Each row is a point. The ring and each string are closed loops that go straight from each point to the next, and from the last back to the first. Before rounding, they use only three directions, however many columns there are. Count how often each string passes through the ring. Passing back the other way cancels.

Ring:
[[ 27  22 -53  -6]
 [ -1  47 -39   5]
 [-34  48 -34   6]
 [-67  22 -30  -3]
 [-69 -21 -37 -20]
 [-42 -43 -52 -29]
 [ -7 -41 -65 -28]
 [ 27  -7 -63 -16]]
String:
[[-66  -6   6 -24]
 [-31  -2 -25 -18]
 [-44  -5 -31 -17]
 [-36 -11  -8 -26]
 [-65 -28   1 -33]
 [-95 -38 -35 -26]
 [-82 -27 -57 -17]
 [-68 -14 -75  -8]
 [-38  -2 -57 -10]
 [-37 -10 -23 -22]
 [-56 -20   1 -30]
 [-83 -19  -4 -26]
 [-55  -7  -9 -23]
 [-38   1 -39 -13]
 [-60   9 -71   0]
 [-78  10 -61   0]
 [-95   9 -39  -4]
 [-94   3 -12 -14]]
Times through: 0

Ring, 10 rows:
[[  93   -4   27 -106  -11  -26   -6   17]
 [  92   41    6  -99  -28  -34  -12    7]
 [  68   69  -17  -77  -40  -33   -4   -4]
 [  21   74  -33  -43  -45  -19   19  -13]
 [ -31   46  -21  -12  -36    2   45  -15]
 [ -56   14    1   -1  -23   15   57  -11]
 [ -62  -32   32   -5   -4   25   63   -1]
 [ -33  -67   50  -30   10   23   56   11]
 [  32  -72   50  -74   12    5   31   22]
 [  70  -47   42  -96    4  -11   11   23]]
String, 16 rows:
[[ -1 118 -23 -26 -56 -22  10 -25]
 [  1  96  13 -35 -43 -19   3 -18]
 [  8  50  21 -44 -28 -12  12  -7]
 [ 35  30 -44 -54 -35 -14  33  -3]
 [ 33   7 -33 -56 -26  -9  37   2]
 [  1  35  23 -41 -24  -7  19  -5]
 [-13  46  25 -31 -27  -5  20 -10]
 [ -2  25  -2 -36 -26  -3  33  -5]
 [  2  13 -61 -31 -34   0  58  -5]
 [-28  24 -82  -7 -41   7  74 -13]
 [-87  64  -5  24 -38  14  55 -26]
 [-82  69  30  17 -33  10  38 -25]
 [-28  39  23 -21 -25   1  29 -11]
 [  8  16 -22 -41 -27  -4  39  -3]
 [ 27  18 -83 -44 -39  -8  54  -3]
 [  8  94 -91 -25 -62 -18  40 -22]]
Times through: 2

Ring:
[[ 88   4  19 -20  -5 -23 -27 -18 -25 -37 -30]
 [ 64  42  16 -18  -1 -11 -13 -24 -15 -16 -25]
 [ 13  49   6  -6  -3   1   8 -18   1  10  -9]
 [-46  22 -16  11 -11   3  29  -2  15  32  15]
 [-59 -21 -28  18 -18  -6  29  11  16  29  25]
 [-31 -52 -21  15 -19 -16  14  15   5   7  17]
 [ 16 -59  -4   5 -16 -24  -7   9 -10 -18  -1]
 [ 73 -30  14 -12  -9 -27 -26  -7 -24 -38 -23]]
String (28 x 11):
[[-32 -64  35  23  -8   6   6  19   2  -7  -6]
 [ -5 -26  11   8 -10  -6   4   4  -1  -3  -4]
 [  0 -20  -9   4 -13 -14   5   2  -1   0   3]
 [-10 -30 -46   4 -23 -29  12   5   2   9  22]
 [-33 -57 -56  12 -27 -32  18  16   6  14  32]
 [-49 -81 -36  22 -26 -23  19  25   8  11  29]
 [-44 -81  10  26 -15  -4  11  25   5  -1   8]
 [-25 -60  32  20  -9   3   4  17   1  -8  -6]
 [  2 -27   0   6 -12 -12   3   4  -3  -4  -1]
 [ 15 -19 -38  -4 -20 -31   3  -1  -4   0  12]
 [ 16 -33 -35  -2 -20 -32   1   2  -6  -5  11]
 [ 23 -67 -42   0 -25 -43  -6   9 -11 -16  13]
 [ 25 -95  -2   7 -19 -31 -15  17 -15 -32  -3]
 [ 19 -85  39  12  -9 -11 -16  16 -14 -35 -19]
 [ 21 -74  46  11  -7  -6 -16  13 -14 -34 -22]
 [ 15 -49  42   9  -5  -2 -10   8 -10 -24 -21]
 [ 23 -28   8   1 -10 -15  -6   0  -9 -15  -9]
 [ 42 -26 -28  -9 -18 -35  -9  -4 -13 -16   1]
 [ 67 -56 -40 -14 -24 -53 -21   0 -22 -32   2]
 [ 57 -75 -11  -5 -19 -41 -23   7 -22 -38  -7]
 [ 42 -82   8   2 -16 -30 -21  11 -19 -38 -11]
 [ 15 -74  43  12  -7  -6 -13  14 -12 -31 -20]
 [  6 -45  32  10  -7  -3  -5   8  -7 -17 -14]
 [ 11 -16   3   2 -10 -12   0  -1  -5  -6  -5]
 [ 20 -31 -52  -5 -24 -40   1   1  -7  -3  17]
 [  0 -70 -53   5 -28 -42   4  14  -4  -4  23]
 [-27 -95 -32  18 -26 -30   8  25   1  -3  22]
 [-37 -82  12  24 -15  -6   8  24   3  -5   5]]
Times through: 4
String:
[[-25   5 -61   2 -22 -25  24  -1  10  28  30]
 [-63 -27 -79  14 -29 -27  36  13  18  39  47]
 [-18 -30 -72   3 -28 -37  18   6   5  18  34]
 [ 13 -17 -41  -4 -20 -31   5  -2  -4   2  13]
 [  8 -22  18   5  -8  -5  -1   1  -5  -9 -10]
 [ 25 -59  60  10  -2   1 -17   9 -14 -35 -30]
 [ 97 -42  23 -16  -8 -32 -38  -8 -32 -54 -32]
 [121   0   4 -30  -8 -40 -39 -22 -34 -49 -31]
 [ 97  28 -15 -29 -10 -36 -24 -26 -24 -27 -19]
 [ 46  21 -19 -15 -11 -24  -5 -16 -10  -7  -5]
 [ 69  70 -14 -26  -5 -20  -8 -33 -13  -5 -15]
 [ 30  84  -4 -16  -2  -2   8 -30  -1  14 -10]
 [-24  48  23   6   0  18  20 -11  10  22  -7]
 [-35  -2  44  18   0  21  15   3   8   9 -11]
 [-12   1  -9   5 -11  -7  13  -2   4  11   5]]
Times through: 0

Ring (8 x 14):
[[ 38  20   7 -21 -26  -4   7  14  16  17  10 -13 -23   3]
 [ -2  62  23 -10 -26 -27  12  22  -1  45  17  10 -19   5]
 [-57  69  41  -1 -21 -55  11  12 -17  52  28  33 -11  12]
 [-91  25  33  -3  -8 -66   2 -18 -19  26  34  36  -4  17]
 [-73 -31   9 -13   0 -50  -6 -41  -6 -10  29  18  -4  16]
 [-30 -65  -3 -23  -3 -27 -10 -43  10 -32  21  -4  -9  14]
 [ 17 -64  -3 -28 -12  -6  -7 -27  23 -34  13 -21 -15  11]
 [ 45 -25   1 -27 -22   3   0  -2  25 -10   8 -24 -21   6]]
String, 24 rows:
[[ -26  -46  -47  -27    8  -15   -9  -51    5  -23   14  -10  -13    0]
 [ -19  -28   -2  -20   -8  -24   -4  -26    7  -10   18   -2  -12    9]
 [ -13  -39   31  -18  -18  -29   -3  -16   13  -16   22   -1  -11   19]
 [   5  -61   56  -19  -28  -25   -5   -9   23  -29   22   -7  -11   26]
 [  49  -86   25  -30  -25    2   -8  -15   37  -46   12  -31  -17   18]
 [  80  -72  -38  -41  -14   30   -7  -22   40  -42   -1  -49  -25   -1]
 [  59  -32  -39  -34  -13   19   -2  -14   27  -17    1  -36  -25   -4]
 [  13   -4  -15  -23  -13   -8    1  -11   11    3   11  -12  -19    1]
 [   0    4  -11  -21  -12  -15    1  -11    7    8   14   -5  -17    3]
 [  24   20  -24  -24  -15   -2    4   -1   10   17    8  -13  -22   -4]
 [  44   58  -14  -21  -24    2   11   22   10   39    5  -13  -27   -7]
 [  24   84   21  -12  -33  -16   16   38    2   57   12    4  -24    1]
 [ -10   76   56   -4  -36  -39   15   36   -4   55   23   20  -17   13]
 [ -30   35   70   -4  -32  -49    9   19   -2   32   28   23  -11   22]
 [ -29   20   28  -11  -19  -38    4   -1   -2   20   23   13  -12   13]
 [ -42   40    7  -10  -12  -39    6   -5  -10   32   22   18  -13    6]
 [ -77   70    0   -4   -5  -55    8   -9  -25   51   26   33  -10    3]
 [-121   75   35    6   -6  -82    8   -9  -36   57   38   55   -3   14]
 [-113   38   77    7  -17  -87    5   -5  -25   37   42   53    0   28]
 [ -80    9   69   -1  -20  -69    2   -7  -11   17   37   36   -3   27]
 [ -51   -2   40   -9  -16  -49    1  -12   -3    8   28   20   -8   19]
 [ -50  -11    4  -14   -5  -39   -2  -28   -4    1   24   12   -9   11]
 [ -57  -35  -47  -23   14  -29   -9  -57   -5  -15   19    2   -9    0]
 [ -61  -78  -47  -26   18  -29  -15  -74    1  -41   20   -3   -6    5]]
Times through: 1

Ring:
[[ 19  28   9   2 -22  29  38  28 -11  17   0   9 -16   2]
 [ 13  34   0  -6 -22  21  62  37   0  31   6  16 -28  22]
 [  4  39 -16 -18 -20   2  81  42  19  37  14  20 -40  43]
 [ -4  35 -26 -24 -11 -17  72  34  34  25  19  14 -42  45]
 [ -9  26 -19 -17   4 -21  39  19  34   9  19   1 -33  29]
 [-14  12   5   5  31 -11 -20  -6  20 -12  14 -18 -13  -3]
 [-14  -1  32  28  49   8 -70 -25   0 -28   7 -33   7 -37]
 [ -2  -4  44  36  40  25 -84 -28 -19 -35  -2 -35  18 -56]
 [ 11   3  37  28  16  31 -57 -14 -24 -28  -6 -25  14 -50]
 [ 21  17  20  12 -12  32  -3  10 -20  -6  -6  -5  -1 -25]]
String, 29 rows:
[[ -4  42  -2  -7  -5  17  87  46  13  59  17  24 -44  51]
 [ -6  23  25  16  20  27  14  15  -4  26  10   0 -18   6]
 [ -3  31  21  11   9  33  45  30  -4  45  11  11 -27  22]
 [ -4  23  28  19  20  32  13  16  -8  28   9   0 -16   5]
 [  1  23  15   9   8  20  17  16  -1  16   8   0 -17   4]
 [ 15  32 -22 -21 -31  -5  59  32  16   9   7  11 -29  21]
 [ 15  33 -26 -25 -34  -7  65  34  19  10   7  13 -31  25]
 [  2  23   7   2   3  11  20  16   4  11   8   0 -18   6]
 [  6  27  -7  -9 -11   2  37  22  12   9   8   4 -24  14]
 [ 12  42 -44 -40 -44 -21 102  48  35  24  14  24 -46  51]
 [  9  42 -47 -42 -40 -27 102  47  40  23  16  23 -48  54]
 [  6  38 -43 -38 -32 -28  86  39  40  16  16  17 -44  47]
 [ -2  40 -57 -48 -30 -46  98  41  57  17  23  19 -53  62]
 [-22  26 -22 -18  20 -32  38  15  47  13  26  -1 -39  40]
 [-25  11  25  21  53   4 -29  -9  13   4  18 -19 -13  -2]
 [-13  12  24  19  36  11 -25  -5   4   0  11 -17  -9 -10]
 [ -2  18  -4  -4   7  -8   5   6  17  -7  10  -9 -17   2]
 [  0  18   2   0   7  -1   2   6  12  -6   9  -9 -15  -2]
 [ -3  15  14  10  17  10  -9   3   3  -2   8 -11 -10  -8]
 [  6  22 -16 -14 -10 -13  22  13  20  -9   9  -3 -20   7]
 [ -8  16 -21 -16   9 -33   3   1  36 -21  15 -13 -21   8]
 [ -3  20 -20 -17   0 -25  18   9  31 -12  14  -7 -23  12]
 [ -9  23 -32 -25   2 -38  30  12  44  -8  19  -4 -32  26]
 [-20  23 -20 -16  19 -31  27  11  43   5  24  -4 -34  32]
 [-19  22   2   1  29  -7  15  10  25  15  20  -5 -27  21]
 [ -6  18  17  12  21  13  -2   6   3   8  10  -8 -14  -2]
 [  8  33 -28 -26 -25 -15  64  32  27  11  12  11 -34  31]
 [ 10  45 -49 -44 -44 -26 110  51  40  28  17  26 -51  59]
 [  1  49 -32 -32 -29  -8 121  58  33  55  21  32 -56  70]]
Times through: 3

Ring (10 x 14):
[[ 16 -15 -16  64  44  10  20  -5 -39   4 -10 -12  22 -14]
 [ 31  41   9  44  16  -3  -6  -3 -23   4 -19 -47  24  25]
 [ 28  67  23  13 -15 -11 -31  -1  -3   7 -19 -63  22  48]
 [  9  58  24 -15 -40 -15 -49   3   8  13 -14 -56  19  49]
 [-11  29  12 -33 -46  -9 -51   4  17  17  -5 -35  13  34]
 [-23  -8 -12 -42 -33   8 -36  -6  35  14   7  -8   3   7]
 [-22 -36 -37 -37  -5  26 -12 -18  48   7  16  14  -6 -20]
 [-17 -52 -50 -19  19  36   8 -24  43   3  18  24  -7 -36]
 [ -7 -61 -50  25  46  34  28 -19   6   2  11  26   3 -46]
 [  3 -48 -37  53  52  23  30 -11 -25   3   0  13  14 -37]]
String (30 x 14):
[[ 15 -43 -35  77  68  23  41 -11 -40   0  -5   8  18 -38]
 [ 28  -2 -27  46  51  24  26 -21  -1  -5  -5 -15  11 -13]
 [  7  -4 -13  27  17   9   0  -6 -11   6  -6 -16  16  -2]
 [ -5 -18  -4  40   9  -4  -7   9 -44  15 -10 -11  26  -4]
 [ -3 -14   3  53   9 -10  -8  14 -60  17 -15 -16  32   0]
 [ 16  19  -4  23  11   5  -7  -7  -5   5  -9 -30  16  12]
 [ 48  72  -1   8  15  14  -5 -27  40  -8 -11 -60   6  36]
 [ 55 102  30  27  -2 -10 -23  -9   2  -1 -26 -86  23  63]
 [ 57 121  35   8 -16 -12 -35 -12  21  -2 -26 -96  19  76]
 [ 37  80  11 -12 -11   4 -27 -19  41  -2 -12 -65   8  49]
 [ 40  96  15 -27 -21   3 -35 -22  58  -3 -11 -74   5  59]
 [ 20 101  48 -24 -62 -29 -70   8  10  15 -23 -85  24  81]
 [  2  75  43 -27 -67 -30 -72  15   0  20 -19 -69  25  68]
 [ 15  76  16 -52 -47  -2 -53 -13  60   6  -6 -61   4  56]
 [ 16  44  -8 -36 -15  15 -25 -23  61   0   1 -38  -2  27]
 [ -7  -2  -6   2  -9   2 -20  -1  -2  12  -3 -16  14   6]
 [-39 -25   8  -7 -43 -17 -46  22 -33  28  -5  -6  25   8]
 [-44 -18  -3 -58 -60  -4 -57   7  24  24   8  -3   7  11]
 [-28 -10 -25 -77 -40  20 -39 -18  76  10  17   0 -10   3]
 [-10  -5 -33 -56 -13  29 -18 -28  77   2  16  -3 -12  -4]
 [ -6 -11 -19  -6   1  14 -11 -10  17   8   3  -7   7  -4]
 [-25 -44 -26  -4  -1  13 -10  -3   1  14   7  13   9 -21]
 [-32 -73 -53 -23  13  35   5 -19  36   7  21  37  -6 -45]
 [-13 -69 -86 -47  43  69  32 -53 105 -11  36  45 -31 -61]
 [-19 -85 -75 -10  48  54  34 -35  51  -3  27  48 -15 -65]
 [-27 -96 -58  26  45  34  30 -12  -9   7  15  48   4 -64]
 [-22 -63 -28  37  24  11   8   3 -37  14   2  21  18 -35]
 [ -6 -33 -25  24  22  15   6  -7 -11   8   1   4  12 -20]
 [-24 -82 -28  69  39   6  19  13 -74  18  -3  29  28 -46]
 [-10 -95 -41 101  75  17  48   5 -85  10  -4  36  28 -63]]
Times through: 2
String (21 x 14):
[[ -9 -59 -20  76  41   4  19  11 -74  14  -8  13  30 -34]
 [ -2 -16 -15  21  12   8  -4  -4 -12   9  -3  -8  15  -7]
 [ 14  -8 -31  14  32  27  13 -23  23  -2   3  -8   3 -13]
 [ 19 -47 -59  46  79  47  53 -34  16 -10   9  18  -1 -49]
 [ -4 -91 -51  91  82  28  55  -7 -60   4   1  38  20 -67]
 [ -9 -60 -25  71  43   8  22   7 -65  13  -6  15  26 -36]
 [ -2 -21 -14  35  18   6   1   0 -27  10  -5  -6  19 -11]
 [ 32  13 -22  36  44  23  20 -23  10  -6  -5 -24   9  -3]
 [ 43  37 -13  35  39  19  15 -25  15  -8  -9 -39  10  11]
 [ 26  30  -6  21  17  10  -2 -14   8   0  -9 -36  13  15]
 [  0   0   2  32   2  -5 -14   7 -33  14 -11 -22  24   8]
 [ 26  56  32  47  -8 -23 -27  13 -49  13 -27 -62  35  44]
 [ 53 107  29  12 -10  -8 -29 -12  17  -1 -24 -87  19  66]
 [ 51  98  14  -6  -5   4 -23 -23  46  -6 -15 -77   8  57]
 [ 20  39   3   8  -2   2 -18  -9   9   4 -10 -42  14  26]
 [  8  27  24  42 -11 -21 -27  17 -54  17 -22 -43  35  30]
 [ 29  56  31  56  -1 -23 -22  13 -54  12 -29 -62  37  43]
 [ 52  71  10  39  23   3  -2 -16   2  -5 -20 -64  18  37]
 [ 27  29 -13  12  20  17   1 -21  24  -3  -5 -33   7  12]
 [  1 -13  -8  37  14   2  -3   2 -32  11  -8 -13  22  -4]
 [ -5 -53 -11  93  43  -4  19  17 -95  17 -15   6  37 -28]]
Times through: 1

Ring:
[[ 25 -15 -27  28  45   6  23 -21  -6   3  -1  14  18  -4]
 [  7  -3 -10  62  31   1  19  -4 -31  13   9   2  17   6]
 [-12   8  30  52   5   2   3  25 -38   4  19  -6   9  11]
 [-25  12  59  23 -21   5 -11  46 -28 -10  23  -4  -3  12]
 [-28   5  59 -23 -42  10 -19  43   3 -27  14  17 -19   8]
 [ -8  -9  34 -55 -28  15 -13  21  31 -35   1  33 -19  -2]
 [ 14 -17  14 -59   4  17  -3   4  37 -33  -4  33  -8 -10]
 [ 28 -20 -10 -26  35  13  12 -12  22 -18  -5  24   8 -11]]
String:
[[  34  -21   44 -121   23   28  -11   21   59  -57   -3   27   -3  -24]
 [  25  -13   40  -70   26   21   -5   22   29  -39    4   14    4  -15]
 [  10  -11    7  -14   13   11    5    3   11  -16    1   20    1   -4]
 [  12  -15  -13    0   16    8   11  -11   10   -9   -3   26    2   -3]
 [  18  -10   20  -19   28   13    4   11    6  -19    6   10    9   -7]
 [  41  -16    1  -13   65   14   17   -4    5  -13    2    4   25  -15]
 [  40  -21  -47   39   70    5   34  -36   -7   10   -5   12   28   -8]
 [  30  -19  -65   73   61   -1   39  -46  -19   24   -6   16   26   -1]
 [  26   -9  -23   62   60    2   28  -16  -30   16    6   -2   29   -1]
 [  12   -2   15   32   34    6   11   11  -23    0   13   -4   18    1]
 [   1   -4   14   15    9    7    5   10   -9   -7    8   11    4    3]
 [  -1   -2   16   22    9    6    5   13  -14   -5   10    7    6    4]
 [  -3   10   60   25   18    8   -3   45  -36   -7   26  -19   15    5]
 [  -7    3   33   21    3    6    0   25  -20   -7   15    1    4    6]
 [ -11   -4   -4   37   -8    2    8   -1  -12    2    4   20   -3    9]
 [ -30   11   36   51  -25    0   -4   31  -35    2   19    2   -4   17]
 [ -36   14   59   33  -36    3  -14   47  -31   -7   23    0   -9   17]
 [ -24    3   26   22  -28    4   -5   21  -12   -7   11   17  -11   12]
 [ -36    5   32   18  -48    3  -11   26   -9  -11   11   22  -20   16]
 [ -45   16  106  -43  -68   13  -38   77   -1  -40   25    8  -28   11]
 [ -22    8   96  -58  -36   17  -30   67    8  -43   21    5  -16    2]
 [ -23    5   96  -77  -44   19  -33   66   21  -50   17   14  -22    0]
 [ -24   -5   48  -65  -55   15  -23   32   35  -42    3   39  -31    2]
 [ -17  -14   13  -54  -47   12  -13    7   42  -34   -7   51  -31    2]
 [  -3  -13   52 -104  -31   22  -23   30   54  -54   -1   39  -25   -9]
 [   9   -9   63  -93   -4   23  -19   38   39  -50    6   20  -10  -12]
 [  16  -12   52  -88    6   23  -14   30   38  -47    4   20   -6  -14]]
Times through: 1
